Every row gives one point. The last column is the point's height on a tilted bowl or saddle (a function of degree 2), plus a little noise. Along how many of its main directions does it bend up, bend down or stay straight?

Points:
[[-0.13 -0.15 -0.05]
 [ 0.06  0.06 -0.15]
 [-0.29  0.08 -0.02]
 [-0.81 -0.35  0.89]
 [-0.06 -0.34  0.05]
 [ 0.56  0.50  0.43]
 [ 0.63  0.39  0.37]
 [-0.05  0.03 -0.14]
 [-0.06 -0.66  0.44]
 [-0.16  0.06 -0.08]
 [-0.37 -0.43  0.35]]
Directions: 2 up, 0 down, 0 straight

Points:
[[ 0.33 -0.40  0.06 -0.01]
 [-0.51 -0.33  0.03  0.14]
 [-0.14  0.18 -0.08  0.04]
 [-0.50  0.69 -0.12  0.31]
 [-0.17 -0.07 -0.25  0.03]
 [-0.17 -0.56 -0.27  0.13]
 [ 0.58  0.72 -0.45  0.75]
 [-0.21  0.29  0.17  0.07]
 [-0.21 -0.03 -0.06  0.02]
 [ 0.01  0.05 -0.09  0.01]
 [ 0.55 -0.28  0.11  0.04]
 [ 0.01 -0.21 -0.28 -0.01]
 [ 0.35  0.51  0.53  0.56]
 [-0.25  0.07  0.50  0.10]
 [ 0.37 -0.31 -0.48 -0.05]
 [-0.22 -0.05  0.47  0.08]
 [ 0.63  0.70  0.70  1.12]]
Directions: 2 up, 0 down, 1 straight

Points (27 x 5):
[[ 0.27  0.03 -0.36 -0.69  0.01]
 [-0.13 -0.24  0.06  0.32  0.34]
 [-0.31 -0.33 -0.39 -0.56  0.18]
 [-0.19  0.05 -0.22  0.07  0.42]
 [ 0.38  0.26  0.35 -0.04  0.11]
 [ 0.47 -0.50  0.05 -0.21  0.50]
 [-0.06 -0.79 -0.14 -0.09  0.39]
 [ 0.79 -0.06 -0.34  0.22  0.24]
 [ 0.23 -0.09 -0.24  0.05  0.18]
 [-0.43 -0.49  0.10  0.25  0.39]
 [ 0.61  0.70  0.38  0.07  0.08]
 [-0.10 -0.26 -0.41 -0.07  0.26]
 [ 0.44  0.13  0.24  0.13  0.16]
 [-0.39 -0.31  0.54 -0.53  0.16]
 [-0.30  0.17 -0.45 -0.21  0.54]
 [-0.02 -0.62  0.78 -0.21  0.53]
 [ 0.35  0.05  0.50  0.09  0.19]
 [ 0.28 -0.15  0.15 -0.02  0.22]
 [-0.34  0.19  0.57  0.32  0.50]
 [-0.37 -0.54  0.34  0.10  0.32]
 [-0.05 -0.54  0.16 -0.49  0.29]
 [-0.74 -0.20 -0.15 -0.07  0.66]
 [-0.06  0.37  0.42 -0.05  0.26]
 [-0.14  0.02 -0.38  0.69  0.72]
 [ 0.55 -0.33  0.53 -0.20  0.59]
 [-0.45  0.08  0.54 -0.40  0.22]
 [ 0.43  0.11 -0.02 -0.91  0.02]]
Directions: 1 up, 0 down, 3 straight

Points (27 x 5):
[[-0.39  0.84 -0.07  0.17  0.82]
 [-0.52 -0.33 -0.02  0.44  0.26]
 [ 0.19  0.12  0.02 -0.49 -0.05]
 [-0.41 -0.11 -0.05 -0.17 -0.01]
 [ 0.35 -0.63  0.23 -0.78  0.23]
 [-0.37 -0.15 -0.04  0.31  0.14]
 [ 0.08  0.53  0.69  0.28  1.03]
 [-0.44 -0.09 -0.66 -0.35  0.18]
 [-0.26 -0.09 -0.05  0.02  0.00]
 [ 0.69  0.23  0.12  0.11  0.25]
 [-0.42 -0.55  0.25  0.54  0.50]
 [-0.25 -0.02 -0.46  0.60  0.45]
 [ 0.17  0.37 -0.08  0.12  0.22]
 [-0.54  0.16  0.32 -0.44  0.35]
 [ 0.10 -0.75  0.32 -0.26  0.34]
 [ 0.40 -0.17 -0.36  0.05 -0.14]
 [-0.60  0.18 -0.01 -0.26  0.17]
 [ 0.10  0.05 -0.52  0.11  0.04]
 [-1.00 -0.06  0.47 -0.05  0.37]
 [ 0.61  0.21 -0.06 -0.29 -0.11]
 [ 0.56 -0.26 -0.15 -0.14 -0.21]
 [ 0.05 -0.31 -0.34  0.38  0.17]
 [ 0.21  0.31 -0.65  0.49  0.54]
 [-0.04 -0.31  0.67  0.08  0.53]
 [-0.58  0.17 -0.04  0.14  0.17]
 [ 0.00 -0.15 -0.06  0.29  0.09]
 [ 0.39  0.14 -0.45 -0.20 -0.16]]
Directions: 3 up, 0 down, 1 straight

Points (45 x 7):
[[-0.52  0.71 -0.30  0.33  0.15  0.41 -0.36]
 [-0.18 -0.34 -0.35  0.53 -0.20  0.05 -0.10]
 [-0.53  0.53  0.17  0.14 -0.18 -0.32 -0.54]
 [ 0.43 -0.55  0.22 -0.43 -0.28  0.24 -0.19]
 [ 0.09 -0.50  0.55  0.12 -0.03 -0.18 -0.06]
 [ 0.42  0.51  0.65  0.74  0.08  0.36 -0.59]
 [ 0.10  0.65  0.16 -0.11 -0.32 -0.30 -0.39]
 [ 0.55 -0.04  0.20  0.52 -0.30  0.35 -0.11]
 [ 0.06  0.31 -0.53 -0.26  0.01 -0.11 -0.11]
 [ 0.41  0.46  0.27 -0.05  0.72 -0.05 -0.33]
 [-0.03  0.16 -0.17  0.06 -0.41 -0.05 -0.07]
 [-0.21 -0.31  0.53 -0.04  0.40  0.29 -0.32]
 [-0.98 -0.19  0.08 -0.59 -0.60 -0.05 -1.12]
 [ 0.86 -0.01 -0.28  0.07 -0.22  0.04 -0.11]
 [ 0.02  0.37  0.25  0.49 -0.25 -0.06 -0.23]
 [-0.40  0.34 -0.27 -0.13 -0.32 -0.01 -0.26]
 [ 0.65 -0.28  0.47 -0.03 -0.27 -0.13 -0.11]
 [-0.42  0.10  0.61  0.15  0.51  0.38 -0.61]
 [-0.17  0.57 -0.44  0.03 -0.02  0.08 -0.17]
 [-0.23  0.19 -0.65  0.26 -0.17 -0.40 -0.28]
 [ 0.42 -0.34  0.33  0.54  0.27 -0.18  0.08]
 [-0.07 -0.25  0.00  0.25 -0.30  0.31 -0.05]
 [-0.04 -0.45  0.53 -0.12  0.62  0.08 -0.18]
 [ 0.61 -0.23  0.40 -0.53 -0.65  0.30 -0.56]
 [-0.51 -0.01  0.55  0.58 -0.07 -0.78 -0.72]
 [-0.10  0.59 -0.25 -0.20  0.26  0.10 -0.21]
 [ 0.33  0.97 -0.02 -0.39  0.52  0.12 -0.67]
 [-0.52 -0.13  0.34  0.31 -0.11 -0.04 -0.38]
 [ 0.19 -0.57  0.08  0.02 -0.19  0.49 -0.06]
 [-0.37  0.04  0.34 -0.10  0.17 -0.61 -0.31]
 [-0.20 -0.55 -0.58 -1.03 -0.07 -0.17 -0.57]
 [ 0.04  0.51 -0.14 -0.21 -0.38  0.31 -0.19]
 [-0.09 -0.27 -0.38  0.46 -0.67 -0.07 -0.25]
 [ 0.25 -0.11 -0.86  0.33 -0.01 -0.24 -0.17]
 [-0.20  0.01 -0.25 -0.41 -0.07  0.17 -0.13]
 [-0.34 -0.01 -0.06  0.11 -0.31 -0.21 -0.18]
 [-0.25  0.41 -0.19 -0.17  0.27 -0.20 -0.20]
 [ 0.45 -0.78 -0.13  0.04  0.44 -0.20  0.27]
 [-0.50 -0.10  0.57  0.41  0.35  0.10 -0.55]
 [ 0.55  0.24 -0.36  0.53  0.61 -0.03 -0.14]
 [-0.40 -0.11  0.10 -0.25 -0.11 -0.01 -0.23]
 [-0.50 -0.61  0.57  0.05  0.07  0.14 -0.53]
 [-0.15 -0.51  0.24  0.43 -0.42 -0.26 -0.22]
 [ 0.17 -0.38  0.17  0.49  0.27 -0.42  0.12]
 [-0.42 -0.14 -0.55  0.08  0.04 -0.03 -0.17]]
Directions: 0 up, 5 down, 1 straight

Points (45 x 7):
[[-0.21  0.61 -0.26 -0.42 -0.21  0.28 -0.52]
 [ 0.05 -0.46  0.61 -0.24  0.60 -0.36 -0.36]
 [-0.14  0.20 -0.11  0.37 -0.06 -0.21 -0.05]
 [-0.08 -0.33  0.72  0.01  0.49 -0.43 -0.22]
 [ 0.25 -0.16  0.31  0.34 -0.28  0.18  0.05]
 [ 0.14 -0.33 -0.07 -0.46  0.00  0.22 -0.19]
 [ 0.50  0.58 -0.33  0.62 -0.47 -0.27 -0.31]
 [ 0.49 -0.38  0.04  0.07  0.54  0.02 -0.34]
 [-0.23  0.55 -0.24  0.05 -0.77  0.19 -0.11]
 [-0.35 -0.01  0.02  0.06 -0.39 -0.29  0.08]
 [-0.09  0.48 -0.60  0.48 -0.75 -0.38 -0.03]
 [-0.19 -0.65 -0.08  0.15 -0.34  0.01  0.12]
 [-0.03  0.27 -0.18  0.29  0.28 -0.43 -0.31]
 [-0.50 -0.24  0.50  0.21  0.18  0.40 -0.49]
 [ 0.13 -0.35 -0.37 -0.03  0.00 -0.04 -0.11]
 [-0.49 -0.54 -0.61  0.47 -0.05 -0.21  0.00]
 [-0.07  0.77 -0.44  0.00 -0.84  0.00 -0.30]
 [-0.25  0.19  0.29  0.10 -0.18  0.20 -0.16]
 [ 0.36 -0.11  0.86  0.60  0.16  0.03 -0.11]
 [ 0.48 -0.18  0.03  0.50  0.19 -0.22 -0.06]
 [ 0.03  0.19  0.02 -0.05  0.38 -0.47 -0.38]
 [-0.38  0.16 -0.13 -0.15 -0.35 -0.02 -0.09]
 [-0.31 -0.13  0.33 -0.68  0.08  0.71 -0.62]
 [-0.33 -0.16 -0.78  0.33 -0.31 -0.21  0.04]
 [-0.35  0.17  0.66 -0.55  0.14 -0.49 -0.57]
 [ 0.07  0.06 -0.50  0.71  0.28  0.01 -0.30]
 [-0.10  0.28  0.05 -0.52 -0.26 -0.20 -0.28]
 [-0.69  0.10  0.15 -0.27 -0.15  0.56 -0.57]
 [ 0.15 -0.07 -0.29  0.52 -0.50  0.22  0.13]
 [-0.90 -0.41  0.40  0.00 -0.29  0.36 -0.53]
 [-0.01 -0.01  0.51  0.02 -0.19  0.22 -0.10]
 [ 0.62 -0.79 -0.10 -0.10  0.32 -0.42 -0.42]
 [ 0.00 -0.23 -0.64  0.05 -0.74 -0.09  0.23]
 [-0.04 -0.16  0.07 -0.54  0.33  0.22 -0.45]
 [-0.25  0.70 -0.29  0.33  0.48  0.53 -0.98]
 [-0.29  0.78  0.20  0.06  0.45  0.55 -0.97]
 [ 0.03  0.05 -0.54  0.08  0.35 -0.18 -0.48]
 [ 0.63  0.45 -0.57  0.18 -0.51 -0.07 -0.38]
 [ 0.40 -0.07 -0.14 -0.77 -0.19 -0.45 -0.43]
 [-0.13  0.58  0.36  0.82  0.12 -0.13 -0.28]
 [ 0.28 -0.20 -0.42  0.08 -0.67 -0.13  0.16]
 [-0.07 -0.34  0.00 -0.17  0.05 -0.17 -0.11]
 [-0.57  0.53 -0.26  0.48 -0.38  0.32 -0.32]
 [ 0.24  0.33 -0.12  0.07  0.07  0.15 -0.27]
 [ 0.22  0.00 -0.09 -0.02 -0.18 -0.06 -0.03]]
Directions: 0 up, 4 down, 2 straight
